Each row is a point. A path goes straight from each point to the next, and from the last back to the first. The post is the endless flat space through its rows: a point in 2 columns, a line in 3, a plane in 4, and so on, so that a path can go around it. How many times does the path go around the post? Going back the other way cancels.

Post, one row:
[[-0.08 -0.67]]
Path:
[[-1.38 -1.67]
 [-0.21 -2.05]
 [ 1.60 -0.58]
 [ 1.14 -1.33]
 [-0.39 -1.76]
 [-1.75 -2.16]
 [-0.44  0.79]
 [ 1.10  1.51]
 [ 1.08 -0.79]
 [ 0.64 -1.62]
 [ 2.07  2.21]
 [-0.03  0.35]
 [-1.80 -1.32]
 [-1.86 -4.23]
 [ 0.27 -2.29]
 [ 2.47  0.55]
 [ 0.52  1.37]
 [-2.37 -0.15]]
Times around: 1

Post (5 x 6):
[[-0.50  0.07  0.61 -3.58  0.32 -0.08]
 [-1.93 -1.43 -0.77  2.25 -0.27  3.31]
 [-1.23  1.40  0.21  0.51  0.30 -1.71]
 [-2.46 -0.48 -0.03  1.64  1.41 -0.12]
 [ 0.40  1.71  0.74  1.58  1.13  1.55]]
Path:
[[-1.03  0.95  1.51 -0.60  2.07  3.49]
 [-0.36  1.38  0.95  4.21 -1.43 -3.53]
 [-1.23 -1.82 -0.42  2.02  2.81 -1.20]
 [-0.71  0.69 -0.88  0.01  1.04  1.30]
 [-2.08 -0.04  0.48 -1.66  0.94  1.53]
 [-0.50  0.00  1.43 -0.87 -0.46  2.02]
 [ 0.33 -0.37  1.29 -1.41  1.16  0.30]
 [-2.55 -1.45 -1.78  1.79  2.81 -1.99]
 [-2.95  0.55 -0.40 -0.11  4.09  1.77]
 [-1.58  0.09  1.18 -1.45  1.31  0.52]
 [-1.90 -1.98  0.82  1.50 -1.76  0.62]
 [-0.02 -1.25 -0.07  3.94  1.83  2.70]
 [-1.16 -0.12 -1.26 -0.21 -0.80  2.42]
 [-1.81  2.84 -0.11 -1.60  0.53 -0.70]
 [-1.97  0.61  2.52 -0.18  1.30 -0.12]
 [-0.48 -2.35  0.74  0.76 -0.19  1.77]
 [-0.88  0.67  0.96  0.13 -1.49  0.64]
 [-1.76  2.59  0.53 -0.80  0.68  0.82]
 [-2.37  0.36 -0.21  0.59  2.50  1.04]
 [-0.70  2.17  2.52  0.39  3.06  1.58]
 [ 0.04 -0.54  1.52  2.45  0.03  0.81]
 [ 2.09 -0.27  0.63  1.44  0.74  2.00]
 [ 0.28  0.87 -1.19  2.57  2.48  0.19]
 [-1.43  1.07 -0.37 -1.38  0.68  1.19]]
Times around: 4

Post (11 x 12):
[[-3.28  3.11  0.76  1.68  1.02  0.80  3.16  2.79  2.52  0.14 -2.42 -0.40]
 [-1.76  0.02  1.89 -2.08 -0.61  0.82 -1.20  0.99 -0.66  0.61  0.96 -1.22]
 [-0.42 -1.14 -0.56 -2.20 -1.70  0.21 -1.55  0.06 -0.31 -1.05  2.41 -0.14]
 [ 0.26  0.51 -1.99  0.54  0.83  2.52 -1.04 -0.82  1.51  0.38 -0.30  0.78]
 [ 1.90 -0.63 -0.10 -0.55  0.70 -0.38 -0.71 -0.09 -1.35 -0.99  1.73  1.06]
 [ 1.66 -0.91 -1.27 -0.67 -1.63 -0.26 -1.05 -1.30 -1.79 -1.49 -0.12  0.75]
 [-0.06  1.71  2.69  1.93 -0.41 -1.34  1.11 -0.79  5.40  0.44 -2.74 -0.87]
 [-2.21  3.89  1.19 -1.50  1.09  0.33  1.06  0.91  1.72  0.79 -0.18  0.35]
 [ 0.16 -0.58 -1.86 -1.77 -0.35  0.33  1.02  0.50 -1.12  1.28  1.14 -0.86]
 [ 0.01 -0.39 -1.01 -0.76  1.53 -0.32 -0.48  0.45 -0.04 -1.30 -0.51 -1.29]
 [-0.86  0.46 -2.39  0.48 -0.76  0.52 -1.28  0.86 -0.65  0.96  0.59 -0.83]]
Path (29 x 12):
[[-1.81  0.09 -0.70  1.00  0.41  1.63  2.00  1.45  0.59 -0.95  1.18 -1.18]
 [-4.08  0.66  0.40 -0.88  0.88 -0.07  1.72  1.52  4.08  0.59  1.25 -1.69]
 [-1.30  2.18  2.28 -1.63 -0.93 -0.70 -0.68 -1.88  2.63  1.59  1.00  1.78]
 [-0.34  0.45 -1.67  0.17  2.25 -0.47  1.16  1.40  0.22  1.86  2.07 -1.80]
 [-0.42  1.21 -0.80 -1.13  0.78 -0.14  5.42  2.52  0.57 -0.28 -0.54 -2.50]
 [-1.74  2.39  1.67 -1.91 -3.10 -2.05  1.39  1.13  3.28 -0.16  0.37 -0.68]
 [-1.50  0.88  0.06 -2.53 -2.14  0.36 -1.72  0.59  0.22 -1.10  0.69  0.82]
 [-0.22 -0.63 -2.61  1.80  0.96 -0.76 -3.53  0.80 -0.75  2.11  2.80  0.81]
 [-1.34 -1.09 -0.57 -1.03 -2.92  0.45 -0.50  0.45 -0.24 -0.32  2.89  0.54]
 [-1.55  0.10 -0.20 -1.96 -1.08  0.57 -0.16 -0.02 -2.34 -0.75 -1.25 -1.89]
 [ 0.07  2.75 -3.52 -1.19  0.14 -0.81  1.47  0.24  0.07  0.36 -1.43 -1.12]
 [-0.07  1.57 -0.52  1.38  0.70  0.84  1.25  1.73  3.25  0.13  0.34  2.00]
 [-2.32  1.16  1.88 -0.80 -0.34 -2.00 -1.57  1.64  2.26 -0.12  2.83  0.81]
 [ 2.60 -0.96 -1.29  1.25  0.73 -1.05  0.54 -1.83  1.95 -0.63 -0.30  1.09]
 [-2.18  1.64 -2.17  1.92  1.38  0.98  2.30  1.44  1.58  0.67 -2.92 -2.57]
 [-1.78  1.17 -0.90 -0.07 -3.58  0.51 -0.03 -0.08  1.62  0.39 -1.93 -2.91]
 [-0.12  1.57 -2.73 -0.26  1.51  2.54 -0.41  0.82  2.57 -1.65 -0.35  1.38]
 [-1.15  0.37  1.68 -0.76  1.44  1.03 -0.48  2.56  0.94 -0.12 -0.09  1.14]
 [ 0.11  0.62 -1.51  2.34 -2.36 -2.82  1.38 -0.21 -4.06  0.86 -3.38  0.81]
 [-0.97 -0.85 -1.68 -1.12  2.07  1.89  0.44 -0.15  0.59 -2.42 -0.66 -0.37]
 [-1.07  1.32 -2.08 -1.40  1.12  0.43 -0.81 -0.39  1.05 -1.31 -0.34 -1.91]
 [-1.25  1.08 -1.29 -4.40 -0.22  1.31  1.71  0.93 -1.00  0.47  1.16 -0.97]
 [-0.31  0.19  2.49  0.14  2.11  0.28 -2.02  1.88  2.13 -1.64  0.29 -0.03]
 [-0.46 -0.10  0.25  0.63  2.95  0.05  0.91  0.60  1.81  0.02 -2.85 -0.14]
 [-0.67 -1.39 -1.67 -3.23 -0.79  1.30 -0.65 -0.63 -1.42  1.37  3.23 -0.46]
 [-2.75  1.10  1.33 -4.01 -2.54 -0.46 -2.04 -0.79  1.53  1.82  3.39 -0.44]
 [ 0.50 -2.00 -1.81  1.29 -2.12  0.13 -0.62 -0.71  0.78 -0.71 -1.19  0.61]
 [-2.14  1.43 -1.79  0.69  0.17  0.59  0.73  2.69  3.09 -0.62 -2.74 -0.95]
 [ 0.05  2.46  1.22 -0.79  1.30  2.15 -2.34 -0.43 -1.55  0.95 -1.55 -1.12]]
Times around: 3
